Each row of a before or after table is a point. The points were changed in one or more steps. Then noise was added and the rows were shuffled. The steps act on how far a point lies along the listed directions, d1 being the first. What was done? A step turns or swaps two directions, mirrors them in a line or flattens them onto one, adds a multiple of one to another, or multiplies one. Angles are multiples of 10 degrees, from the lower direction toward the higher: turns from -170 to 170, lines from 10 to 170 but not 90. Use the fewest steps. Two steps may share a direction if one is a turn and the other turns, adds or multiplies; they go together, in the order done. Otherwise the lowest direction goes first.

Directions:
(1): [ 5.4 -2.1]
(2): [2.1 5.4]
Before:
[[ 0.0 -4.2]
 [ 7.9 -0.2]
 [-3.0 -1.8]
 [-3.0 -1.6]
 [-1.9  4.5]
 [ 1.9  0.7]
 [ 0.0  7.9]
 [ 5.7 -6.0]]
After (8 x 2):
[[ 1.3  8.3]
 [ 4.6 -5.9]
 [ 1.6 -5.0]
 [-3.4 -0.3]
 [-4.1 -0.7]
 [-1.7  3.1]
 [ 5.1  5.5]
 [ 2.4  0.1]]
Steps: mirror d1 and d2 in the line at 40 degrees

Directions:
(1): [ 2.1 -6.0  2.8  1.9 -0.6 -4.7 -6.3  4.7]
(2): [ 1.2 -3.6 -9.3  0.7  1.1 -4.9  1.2 -3.0]
Before (12 x 8):
[[  3.3  -9.8  -7.1   0.0   2.3  -5.1  -4.3  -0.8]
 [ -2.6   1.4 -21.2  -0.4   2.2  -1.3  11.6 -12.4]
 [  0.2   1.4   2.3  -2.3   1.1   3.6   2.1  -1.8]
 [  0.2  -3.2  -4.0  -1.7   3.2   0.0   3.3  -2.6]
 [ -2.6   6.5  -0.6   1.2  -2.0   4.3   5.9  -3.2]
 [  0.8   3.1   3.0   0.2  -1.6   2.0   0.9  -0.2]
 [ -4.6   2.5   7.7  -3.9  -2.1   6.0   0.5   2.8]
 [  2.3   1.6   1.3   0.5  -1.4  -0.1  -1.4   1.4]
 [ -3.4  11.5  -0.9  -3.2   1.3   9.3   7.2  -3.2]
 [ -2.0   8.2   3.5  -1.8   1.2   7.8   1.7   0.4]
 [  1.9  -1.4   1.7  -1.7  -1.7  -1.8  -1.7  -1.1]
 [ -1.6   5.0   5.6  -4.2  -3.8   3.7  -1.9   0.8]]
After (12 x 8):
[[ 1.7  1.1 -0.2  0.5 -1.0 -1.2 -1.1  0.7]
 [-1.2  6.7 -2.6 -1.9  1.9  5.4  3.1 -1.9]
 [-0.4  0.7  0.3 -2.4  1.0  3.7  2.5 -2.9]
 [ 1.1  2.5  0.2  0.5 -1.4  0.6  2.0 -0.8]
 [ 0.1 -1.2  0.6 -1.9  3.0  1.7  1.8 -0.9]
 [-3.2  6.6 -0.7  1.2 -1.7  4.4  6.2 -4.3]
 [ 2.5 -1.7  0.9 -1.1 -1.1 -3.0 -2.6 -1.7]
 [-1.3  3.2 -1.5 -3.4 -3.7  1.3 -0.2 -2.1]
 [-4.4  6.5 -2.4 -1.3 -0.7  7.4  7.4 -4.0]
 [ 2.8 -7.5  1.2  0.2  1.3 -2.5 -6.1  1.9]
 [-4.3  1.1 -0.5 -2.9 -1.1  1.8  2.8 -0.6]
 [-2.9 10.8 -2.8 -2.9  1.9  8.6  8.0 -4.0]]
Steps: flatten d1 and d2 onto the line at 10 degrees
